Each row is a point. Each copy is the shape, with its points in the same order, turned, moved and blurred by noise. Some copies are also mirrored. Which?
In the rows, zero is written as 128.

Shape, 7 rows:
[[219 122]
 [117 103]
 [100  51]
 [106 104]
 [173 134]
 [157 115]
 [ 96 129]]
Copy 1, 7 rows:
[[231  74]
 [137 111]
 [ 92  82]
 [130 119]
 [193 111]
 [175 102]
 [131 143]]
Copy 1 is: only turned
Copy 2, 7 rows:
[[202  80]
 [117 153]
 [145 200]
 [117 151]
 [155  94]
 [158 119]
 [ 90 131]]
Copy 2 is: mirrored

Shape (8 x 3):
[[123  73 107]
 [ 85 172 172]
 [101  83  69]
 [152  76 117]
 [ 89 111 138]
 [150 181  78]
 [ 99 201 137]
 [152  84 144]]
Copy 1, 8 rows:
[[ 89 143 165]
 [113  79  59]
 [ 83 183 143]
 [118 130 175]
 [ 84 119 108]
 [177 169  93]
 [144 117  43]
 [120 103 165]]
Copy 1 is: mirrored
Copy 2 (8 x 3):
[[178  77 130]
 [ 94 149 198]
 [206 106 116]
 [148  60 116]
 [152 113 173]
 [112 160  85]
 [ 94 181 168]
 [130  58 136]]
Copy 2 is: mirrored
Copy 3, 8 rows:
[[179 148  96]
 [ 64 140 143]
 [172 123  61]
 [189 145 125]
 [120 155 102]
 [133  49 132]
 [ 65  90 139]
 [177 158 142]]
Copy 3 is: mirrored
Copy 4:
[[ 79  79 154]
 [135 185 121]
 [ 62  72 113]
 [102  71 171]
 [ 89 136 139]
 [163  83  79]
 [159 163  84]
 [112  91 183]]
Copy 4 is: only turned

Shape:
[[100 133 129 148]
 [164 101 169 146]
 [175   7 105 141]
 [127 116 164 120]
 [116 140 125 111]
 [ 67  52 100 118]
 [124 139 156 146]]
Copy 1 (7 x 4):
[[ 98 131 120 160]
 [176 118 105 151]
 [178  21 108  85]
 [148 140 140 143]
 [106 146 144 130]
 [ 84  65 177 114]
 [133 143 120 161]]
Copy 1 is: only turned
Copy 2 (7 x 4):
[[119 137 120 151]
 [171 133 165 113]
 [115  91 179  25]
 [164 113 132 138]
 [144 128  91 137]
 [ 74  60 118 115]
 [151 142 133 153]]
Copy 2 is: mirrored

Shape:
[[161 132 163  45 143 159 129 164]
 [ 76  94 133 111  91 140 134 158]
 [ 74 101  90 122 119  72 181  78]
 [141 165 201 156 111  86 126 154]
 [167 101 126  89  73 171 189 142]
 [107 147 164 202 101 125 154 145]
 [125  62 153 141  47 109 114  92]
 [101 184 175  92 125 131 152 120]
 [176 136 122 148 125  62 159  88]
 [189 157  89 135  82 118 139 123]
 [ 62 164 159 226 177 147 146  75]
 [ 96 197 147 137 162 165 149 148]]
Copy 1:
[[138  90 190 102 153 155  56 155]
 [152  69 144  81 111  75 137 149]
 [164  83 149 114  71 124 199  67]
 [ 43 108 107 109 131 129 124 139]
 [149 149 220  95 107 111 124 170]
 [ 80 132  88  63  83 104 145 143]
 [129  93 137 160  74  99 182 195]
 [ 84  76 158  89  87 126  85 101]
 [109 153 131 152 103 168 171  94]
 [131 189 145 148 103 109 112 116]
 [102 101  44  39  14 159 130 106]
 [107 106 113  42  89 130  63  95]]
Copy 1 is: only turned
Copy 2:
[[146 141 127 116 161  88 200 227]
 [103 179 210 135 140 121 145 173]
 [148 141 208 161  69  68  75 136]
 [177 156 117 148 194 121 145 106]
 [108 112 203 131 133  74 217 161]
 [104 166 154 140 165 111 125  66]
 [115  93 208 185 141 157 126 138]
 [161 143 153  82 169  83 123 153]
 [175  96 131 186 101  89 131 109]
 [146 106 131 128  79 118 191 107]
 [ 75 155 107 109 150  76  24  80]
 [123 185 109  66 148  75 128 140]]
Copy 2 is: only turned
